Every row gives one point. Any point is a mix of the corners, with weights that add up to 1. It lies inside the corners' shape when no weight is negative. Is each point inside? If not, which corners have a negative weight?

Corners:
(1): [-59 -14]
(2): [ 17 -26]
(3): [89 28]
Points:
[ 16 -23] -> inside
[-26 -13] -> inside
[36 -2] -> inside
[-27 -28] -> outside (3)
[95 24] -> outside (1)
[-30  -7] -> inside

Corners:
(1): [-15 -22 -19 -37 -33   0  44  20]
(2): [-38  41  47   7  31  43 -19  40]
(3): [ 17  35  18  29 -18  12   9  49]
(4): [ 24  52   5 -21   3 -18   6 -22]
(5): [ 21  24 -17  32 -21  49  -1 -44]
(6): [ 12  -2  56  -2  -3   1  28 -36]
(7): [-35  38 -29 -24   0 -70 -68  16]
(8): [-33   6 -41  28  16  17  38 -44]
(9): [-24  95  45  52 -13   5  -1 -28]
Points:
[-26  36  14  -1   7  -8 -14  21] -> outside (5)
[10 41  4 -4 -1 -6  6 -8] -> inside
[-21  33 -21   5   6   3   0 -22] -> outside (3, 6)
[ -6  30  16   2  -4 -10  -5 -12] -> inside
[ -4  40  11  32  -5  12 -13   9] -> outside (1, 4)
[ -4  42  -4 -12   0 -26 -17  -7] -> inside
[-14 -11 -50   6  -7  -9  12 -24] -> outside (2, 4, 9)

Corners:
(1): [  2  -3   8   4  -2  19  18 -32 -13  22  -2  -8   5 -19  -8  -7  46   4]
(2): [-63   4 -12 -31  12   2  13  13   4  21 -35 -12  13  -9   6   5 -16  10]
(3): [ -6  30  -6  23   9   7  19 -95 -24 -17  16   2  -1   7  16  38  -8  11]
(4): [ -3   6 -31 -27   9   6  -9  16   2   8  18   0  -2  -9  12 -16 -20  12]
(5): [-36 -10  -9  -1   7  20  13 -15  -6   3  -5  -4 -12 -22  14  28  45  -5]
(6): [ -4 -11   0 -13 -48 -16   7  12  48  16  -2   9  -2   5 -21 -18 -12   8]
(7): [ 22  -9  -7  10 -15   6  10   4  -3   5 -12 -11 -46 -14  -7  -1  39 -39]
(8): [-13  -2   5   9  18  -1  21 -27 -10   8  -9  31  -3  -1 -12  10 -14   6]
(9): [ -7  14   5  17  -3   5  19   0 -18   8   7  -3  27   5   7   2 -11  -4]
(10): [  4   1  11 -13 -23   1 -13  13   2  21 -16  -1  12  -2 -63 -23 -13 -16]
(11): [  9  26 -19  14   1   9  17   7   6 -10  -3   2   4   3   5   9 -18   7]
(12): [-11  -2 -11  15  13  11  16   8 -19  -8  25 -17   1  11  10 -13  -9  10]
(13): [ 18  14  25  12   3  -9 -56  -3  15  10   6  -8 -22   1  -8 -25  30   2]
(14): [ -8 -16  -4  -7   1   8 -28  20  19  15 -25  -1   2  -8   1  -8 -16  -4]
(15): [ 23 -14   1  14  -5  19  22  -7  -9   0  12   3 -38 -12  10  35  -5 -11]
(16): [ -3   7   5  23   1 -10  12 -20  20  -2   3  -9  -1  -8   2  10   2   0]
(17): [  8 -27  -9 -11   8  10  15  22   5  -3   4 -15   9   4   8   3   7  11]
(18): [ -5   3   8 -10   5  15  15 -20  -6  -8   4   6   3 -14  13 -10 -16   5]
(19): [ 12 -14  -3  -3 -12  -7 -26  -3 -17   6   5 -26 -15 -15  16  -9  38  15]
Points:
[-2  0 -2  2 -1  5  9 -9 -3  3  2 -4 -4 -4  0  3  5  2] -> outside (14)
[ -6   4  -1  -2  -5   3   0 -11   2   8  -6  -2   3  -6  -9  -2   5   0] -> outside (12, 15)
[ -3   8  -3   8  -3   0  14 -16   7   3  -3   7 -14  -1  -7  18   0 -10] -> outside (1, 12, 14, 18, 19)
[  5   1  -2   8  -2   0 -10 -16   3   4   4  -7  -9  -1  -8  -3  17   3] -> outside (2, 9, 15, 18)
[ -6 -17   1 -14   3   9  -9   9   6  17 -20  -5 -15 -20  -4  -5  17  -7] -> outside (3, 6, 9, 11, 12)
[ -7   4  -4   3  10   9   8 -16 -10   0   3  -5   3  -5   9   8  -1   7] -> outside (6, 7)
[ 2  0 -1  2 -2  4  6 -8 -3  3  1 -3 -5 -3  0  0 -3  1] -> outside (5)

Corners:
(1): [ 29  43 -19  -3   2  -1  42  10  15  -2   8   5   1  14   3   4  -2   6
  29   6]
(2): [  0 -10 -19 -11  -4  10  -9   8 -17   2 -10 -12  -7  -1  12 -11   6 -19
  -8  -1]
(3): [ 11 -16   0  -5 -11  -5  -3  -2 -18  14  10 -30  11  -2   7   1   8   8
  -1   1]
(4): [  6 -21 -10  -2  -7   4   1  -1 -11   8   1  -5  -3  -5 -13  -7   2   1
 -20  -7]
(5): [  4 -18   2   8 -11   8 -16  -9   1  10 -27   6  -1  -4   4   0   3  10
  14   6]
(6): [ 19  20 -11  -4  -1  -1  17  -6   3  -4   7   7  -3  -8   2  18 -12  -3
  -3   3]
(7): [  1 -22  42  -1   6   6 -18 -12 -34  11  18 -16  -2   5  -6  10 -22  10
 -13   1]
(8): [ 11 -16   0  -3  -9   7   2  -3   1   4  10   6  27  -6   6 -11   2   8
 -14   4]
(9): [ -9 -14  18 -10   4  -6  -6  -9  -1  -4 -30 -11 -14  -7  10  12   2   6
  -3   0]
(10): [ -7 -13   9  -7  12   8  -7 -21  -4   0   6  -5 -11  -2  -7   6  10   6
 -12   4]
(11): [  5 -12   5  -8  -8   5  -2  -1  -3  -9  10  14  -1 -14  -8   7  11   7
   4   0]
(12): [ -2 -21  12 -12  -7  -8 -13  -8 -13   2   7  -2  -7   3   9  -2   4 -34
 -16   3]
(13): [  3  95  -8   3  -2 -14  23   7 -20   1  -7  -5 -33 -21   8   9  -4 -23
  -9   5]
(14): [-12  25 -16  14  -2  -7  -3   2  11 -14  -8  -1  -7 -11   2  -1   4   8
  -4   4]
(15): [ -9 -19   0  12   4   2 -17  10  -4  11   5  10   7  -8 -17   8   3  12
  -5   0]
(16): [ 15 -11 -14   6  25 -18  26  -5 -11   2   6 -14  -6  -5  12  -3   6  -7
  12  -2]
(17): [ -1   4 -11 -13  -5   4   7  -3   5   8   4 -10  -8 -13   7 -12  -5 -15
   0  -3]
(18): [  8 -10  -5  -2   8  -7  -2  -5 -22  12  11  -8  13  -1 -19  -3 -14   7
   0   1]
(19): [ -6 -33  -1   8 -20   8 -18  -9  -8  11   5   4  32 -10  -3   6   8   1
  -6 -18]
(20): [  7 -15 -10   5 -12  11  -6   0  -6   2   1  -7  18  -9  -1  -7   6 -32
 -11   4]
(21): [ 11   9 -15   9  14 -11  -7   2   7   1  -1  -4  -2  -7  -4  -1   7   1
   0 -10]
Points:
[ 5 10  5 -2 -1 -4  2 -3 -4  0  8  2 -1 -4 -6 11 -1  8 -5  0] -> outside (2, 5, 16, 17, 20)
[-2  0  6 -1 -4  1 -3 -4 -6  4  2  0 -3 -7 -4  6 -2  6 -6  1] -> outside (2, 16, 20, 21)
[ 2 -1 -4 -2  0 -1  2 -4 -9  5 -2 -6 -3 -4  4  1 -1 -2 -4  0] -> outside (11, 20, 21)
[ 5  1 -1  2 -2 -1 -1 -4 -6  5  6 -3  4 -5 -2  3  1  1  0  1] -> outside (2, 4, 9)
[ 7 -2 -5 -1 -2  1  2 -2 -4  4 -1 -2  0 -3  0  0  0  0  2  1] -> inside
[ 6 -2 -4 -1 -2  1  0 -3 -9  5  5 -4 -1 -7 -3  1  2 -7 -4 -1] -> outside (8, 9, 14)
[  6   5 -10  -1  -3   0   4   0  -1   0   4   0  -4  -5   1   2   8  -7
   1   0] -> outside (7, 8, 9, 18)
[  5 -17  -3  -2  -9   5  -6  -1  -3   5   1  -3  10  -3  -1  -1   1   1
  -2  -2] -> outside (10, 13, 16)
